Each row of a before or after table is a point. One or more steps were done to the points. Then noise was added and the rows were shuffled. The steps act on how far a point lies along the listed directions, d1 being the first. Name the steps. A step turns or swaps two directions, mirrors them in a line or flattens them onto one, adds a multiple of one to another, or multiplies one. Angles are multiples of 10 degrees, from the lower direction toward the higher: turns from -170 to 170, lines from 10 to 170 but not 90. Use the fewest steps. Two steps may share a direction if one is a turn and the other turns, adds or multiplies; they go together, in the order done. Otherwise the lowest direction goes first.
In the rows, 128 means zero.

Directions:
(1): [103 159]
(2): [159 153]
Before (12 x 2):
[[148 124]
 [ 66 152]
 [142 106]
 [ 64 155]
 [105 129]
 [ 81 152]
 [111 128]
 [102 141]
 [ 99 172]
 [112 125]
 [163 118]
 [140 128]]
After (12 x 2):
[[147 115]
 [170  75]
 [156  84]
 [171  73]
 [143 104]
 [103 155]
 [131  76]
 [112 141]
 [118 135]
 [126 153]
 [143 120]
 [145 123]]
Steps: turn d1 and d2 by -150 degrees

Directions:
(1): [ 97  94 146]
(2): [165  96 133]
(3): [120 111  82]
Before (10 x 3):
[[137  99  93]
 [139 159 195]
 [157 146 157]
 [177 130  77]
 [ 73  91 194]
 [123 148 149]
 [104 149 115]
 [110 122 115]
 [120 104 102]
 [133 110 140]]
After, 10 rows:
[[118 110 108]
 [111 137 111]
 [130 146 144]
 [127  99 109]
 [137 152 173]
 [126 156 115]
 [123 114 144]
 [179  97 101]
 [ 49 136 165]
 [153 128 151]]
Steps: turn d1 and d2 by -40 degrees; multiply d3 by 0.7

Directions:
(1): [ 85  91 121 132]
(2): [156 104  86 139]
(3): [135 121 150 179]
(4): [152  92 158 106]
Before, 11 rows:
[[ 61 120 122  94]
 [101  95 115 113]
 [126 109 126  83]
 [ 99 131 151 123]
 [171 137 122 161]
 [139 157 135 172]
 [143 135 112 104]
 [ 82 120 154  94]
 [162 135  75  60]
 [ 90 129 151 103]
 [161 124 128 112]]
After, 11 rows:
[[136  96 143  96]
 [ 92 115 144  44]
 [121  93 157 135]
 [125 183 133 126]
 [123 169 102 153]
 [147  70 115 134]
 [144  81 109 134]
 [119 127 128  96]
 [140 142 139  98]
 [143 103 111 145]
 [114  55 121 141]]
Steps: turn d1 and d3 by 50 degrees; turn d1 and d4 by 40 degrees; multiply d2 by -1

Directions:
(1): [150  95 119 115 114 163 185 126]
(2): [142 130  65 135 140 115 127 172]
(3): [159 119 129 159 188 127 132  99]
(4): [112 120 134 179 121 180 110 150]
Before (10 x 8):
[[116 147 180 133 139 105  97 100]
 [133 141 179 144 142 133  99  90]
 [136 127 176 148 182 151 137  95]
 [ 95 146 190 156 137 137 123  95]
 [151 109  95 140 103 156 170 138]
 [153  95 116 122 114 187 169 114]
 [153 111 114 101 128 145 177 139]
 [120 101 121 128  76 186 181 135]
 [ 99 157 168 113 105 112 102  99]
 [108 151 155 160 131 114  90 129]]
After:
[[ 86 128 143 178  88 190 112 144]
 [125 113 125 174 121 201 110 133]
 [141 134 166 108 151  94 133  86]
 [123 153 148 125 141  78 104 112]
 [141 133 158 156 198 139 126 103]
 [124 125 105 174 100 166 124 155]
 [136 110 120 139 121 179 158 155]
 [151 140 167 132 159 112 110  83]
 [123 141 166  93 115 107 137  78]
 [107 151 182 147 161 109 121  82]]
Steps: multiply d4 by 1.3; turn d1 and d4 by 60 degrees; turn d2 and d3 by -20 degrees

Directions:
(1): [156 157  63 134 151 122 100 125 134]
(2): [ 93 135 123 172 100 141  88 165 118]
(3): [135 126 167 108 150 103  64 123 135]
(4): [137 122 121  77 124 171 121 176 144]
(5): [ 98  89  94  94 108 118 111 104  94]
Before:
[[136 136  60 110 130  95 106  84  97]
 [130 131 116 130 106 181 126 170 135]
 [125 137 134 130 104 156 160 148 143]
 [126 157 164 166 122 110 144 144 151]
 [ 78 122 152 153  94 132 120 153 132]
 [128 119 200 104 127 131  60 147 130]
 [146 106  70  89 134 104 173  92 115]
 [138 131 137 103 101 184 187 179 144]
 [132 118 118 132 132 103 121  98 106]
 [172 114  70  85 156 149 144  92 121]
 [121 140 127 175 127 110 190 113 113]
 [ 94  91 158 124  93 153 111 199 129]
 [ 85 112 138 119 121 131  27 166 132]]
After:
[[147  95 113  27 143 153 157 133 150]
 [153 161 150 132 145 102 131 135 159]
 [106 119 132 109 107 110  92 116  96]
 [150 129 105 137 123 147 189 106 128]
 [ 81 110 114 169  90 104 104 130  97]
 [130 150 100 180 103 143 196 126 122]
 [136 124 127  91 144 103 153  96 148]
 [127 145 151 169 149  76 110 108 116]
 [150  99  98  93 135 130 191 128 129]
 [ 99 113 110 177  95 159 112 135  99]
 [133 145 120 154 119 126 163 113 137]
 [157 120 127  64 128 174 127 166 141]
 [126 112 140 121 125 117  97 123 112]]
Steps: flatten d1 and d5 onto the line at 100 degrees; multiply d2 by -1; turn d3 and d4 by 70 degrees
